Rows are points. A path goes straight from each point to the next, and from the last back to the first. The post is the endless flat space through its rows: a point in 2 columns, a line in 3, a plane in 4, and so on, so that a path can go around it. Count how often the path circles the post. Going back the other way cancels.
In the rows, 128 means zero.

Post (1 x 2):
[[124 128]]
Path (15 x 2):
[[103 101]
 [127 105]
 [179 114]
 [140 140]
 [119 165]
 [ 79 138]
 [ 86 105]
 [116 100]
 [115  92]
 [ 95  80]
 [143 104]
 [165 128]
 [151 157]
 [121 141]
 [ 90 132]]
Times around: 2

Post (2 x 3):
[[110 158 136]
 [120  99 111]]
Path (22 x 3):
[[ 96 110  89]
 [ 98 115 106]
 [107 157 103]
 [113 167 124]
 [160 109 102]
 [106 173 107]
 [ 82 149 137]
 [ 83 154 109]
 [124 160 104]
 [142 128 131]
 [118 151 189]
 [ 95 116 152]
 [141 108 146]
 [159 126 118]
 [126 131  76]
 [105  58  82]
 [ 74 121 157]
 [104 110 111]
 [115 136  96]
 [139 144 125]
 [153 105 135]
 [121 130 109]]
Times around: 0

Post (5 x 6):
[[142  87 146 127 137 179]
 [138 128 155 129 103 134]
 [112 161 147  80 139 192]
 [117 175 114 176 119  83]
 [123 116 123 129 100 146]]
Path (19 x 6):
[[118 107 121 129 126 193]
 [105  91 180 132 114 163]
 [111 112 112 131 123 130]
 [171 158 168  99 141 103]
 [141 130 113 141 132 130]
 [133 160 132 161 115 133]
 [107 134 113 157 119 156]
 [124 166 191 149  98  79]
 [116 119 135 128 134 127]
 [128 136 101  76 112 156]
 [126 137 106 133 130 160]
 [131 170 159 148 129 137]
 [132 124 176 165 110 171]
 [109  95 159 120 108 162]
 [117 139 140 116 168 120]
 [110 144 104 100  69 130]
 [124 124 120  94 121 199]
 [132 132 138 166 136 178]
 [164 102 130 153  68 147]]
Times around: 3

Post (8 x 9):
[[147 147 139 124 164  95 128 183 120]
 [109 151 160  92 174  89 152 161 134]
 [147 133 119 126  93 134 162 141 139]
 [124 134  86 122  67 129 153 116 109]
 [141 139 129 100 124 105 115 131 156]
 [104 112 128 119  84 167  95  99 150]
 [122 133 163 119 129 148 102  53 128]
 [134  92  85 151 122 144 115 108 144]]
Path (30 x 9):
[[145 126 146 108 110 116 159 120 132]
 [104 124 123  86  96  77 162  78 176]
 [148 147  86 155  93 111 174 149 157]
 [134 161 107 145  95 163 167  85 143]
 [151 146  98 131 113 102 104 120 132]
 [124 160 138 100 106 184  69 106 153]
 [173  92  80  98 126 146 108 162 183]
 [ 84  87 127 111 152 125 150 154 115]
 [129 102 122 109 133 120 131 122  94]
 [146  86  84 147 141 178 136 158 132]
 [114 167 122  94  75 133 140 102 114]
 [127 113 152  81 143 156  82 124 143]
 [ 84  93  98  84  97 102 117 149 156]
 [123 110 146 123 125 102  99 111 190]
 [122 147 137 156 152 129 121 112 128]
 [143 172 114 139 115 145 129 112 116]
 [171 135 146  93 134 128 116 129 161]
 [124 123 137  66  96 138 124 109 129]
 [130 158  93 111 114 140 109 101 116]
 [132 164  92 104 117 118 173 152 158]
 [162 140 122 127 138 123 128 113 113]
 [143 149 190  87 180  94 129 109 109]
 [101  93 133 105 141  92 104 140 173]
 [ 88 116 129  86 114 100 131 130 227]
 [127 169 157 139 130 157 123 116 162]
 [150 154 136 105 127 147 124  96 124]
 [158 135  67 147 132 163 113 150 137]
 [ 93 165 134 166 115 158 142 147  98]
 [144 123 126 157 129 163 144 104 129]
 [136 128 110 131  90 154 103 110  98]]
Times around: 3

Post (11 x 12):
[[140 137 137 106 145 112 161 139  86 167  89 182]
 [114 100 155 127 108 148 160 146 115 103 142  91]
 [118 118 159 141 159 142 126 130 110 144 147 162]
 [104 145 124 120 131 101 145 151 130 154 158 145]
 [169 108  91 117 169 145 149 112 120 122 104 183]
 [151 112 132 157 145  81 135 137  90 134 113 174]
 [103  92 150 116 121 157 114 140 117  93 118  99]
 [116 148 108 115  94 135 154 118 160  67 133 111]
 [116 135 140 108 110 132 153 164 168 112  95 115]
 [106 100 155 102 143  99 146 115 122 101 148  94]
 [136 127 123 116 106 111 117 120 153 141 135 115]]
Path (26 x 12):
[[103 166 127 154 133 130 123  86 140 120 158 128]
 [154 116 156 136 160 120 128  92 102 104 116 142]
 [122 145 152 119 119  88 180 159  58 131 133 145]
 [107 115 159 107 107 123 148 104  83  98 181 146]
 [131 104 156 152 119  88 112 138 131 123 116 163]
 [147 125  83 136 120 128 182 128 177  86  67 167]
 [105 138 121 110 125 160 189 118 125 105 128  82]
 [132 147 168 134 121  78 114 144  53 166  86 145]
 [134 126 117 128  95 132 183 138  99  74 143 123]
 [127 114 113 108  84  86 176 135  78 101 139 157]
 [ 78 113 179 102 182  89 121 124 134 135 143 145]
 [ 93  88 148 125 182 100 111 110 119 135 129 136]
 [117 186 155 186 116 112 108 126 132 103  80 165]
 [118 125 130 133 138  99 161 124 108 108 108 117]
 [116 147 132 158  75  86 174 148  99 115  67 125]
 [ 92 152 141 144 153 143  80 108 150 111 116 118]
 [117 153 126 127 126 103 102 146 130  97 100 123]
 [135  72 153 124  95 152 171 173 123  76 115  66]
 [108 122 144  97 123 148 161 139 103  96 112 153]
 [123 126 115 100  91 113 127 124  94 163  58 173]
 [117 128 162 170 152  60  89 140 102 163 109 167]
 [149 131 138 138 167 165 126 153 150 138  73 166]
 [128 100 164 124 173 164 120 145 136 146 146 137]
 [137 154 163  83  95 143 151 137 167 108 117 135]
 [120  97 112  86 112  96 111 137 136 142 108 130]
 [116 122 126 106 135 155 173 113 143 130 130 134]]
Times around: 4
